Each row is a point. A path goes straight from each point to the next, and from the last back to the first. The post is the endless flat space through its rows: a point in 2 columns, a line in 3, a plane in 4, and so on, so that a path can go around it. How many times does the path go around the post? Going back the other way cancels.

Post (2 x 3):
0: -11  -8  41
1: -16   9 -27
Path (17 x 3):
0: -29 -20  -6
1: -55  16  51
2: -60 -20 -12
3: -16 -19 -13
4:  18 -12   1
5:   5  13  -5
6:   2  50  18
7:   2  -1   0
8: -15 -38  -8
9: -22 -48  15
10:   6 -30  30
11:  36  16  -3
12:  -2  46  23
13: -44  41  -6
14: -12  33 -17
15:  23   2   9
16:   1 -43  11
Times around: 0

Post (8 x 9):
0:   2 -11 -23  -2  -2  22  -9   0 -11
1:  -4  -1  19 -22   9 -22   4 -46  -1
2:  -5 -19  -7  11 -11  -6 -18  -6 -21
3:   6 -13   5  14   5  29 -11   2  -6
4:  -9   0  -6   4  -7   2  19   7 -11
5:   4  -5   9  -6  46 -10  -1  23  37
6: -17 -12 -11  16   5  -6   1  -5  19
7:  -3  30  -6  -1  16  -1  11 -60 -56
Path, 15 rows:
0:   4   5  -7  14  15 -21 -19 -14 -22
1:   4   2 -38  18  -6 -14   0  10 -15
2:  -6 -30  18  41  -3 -10 -14  -2   0
3: -14 -39 -25  -9  24 -21 -12 -15  -1
4: -23   3   6 -12  47  -4 -15 -20   3
5:  -5  -3   2   6   4  15 -14 -23  -5
6:  13   1  -5 -37   0 -12  -2   3  21
7:  24 -22   6  13  -2  27   0   2   8
8:   6 -19 -11  -4   5 -17 -16 -29 -27
9:  23  -7  16   8   7   8 -13 -17 -12
10:  23   7   1 -14  23  12 -25  22 -13
11: -31  14   1   9   9  -4   5   9   7
12: -23   2 -26   1  29  20  22  -7  -7
13:  10 -16  -3 -20   5  13  15 -24 -13
14:  22  11   8   1  22 -12  15  -6 -22
Times around: 0
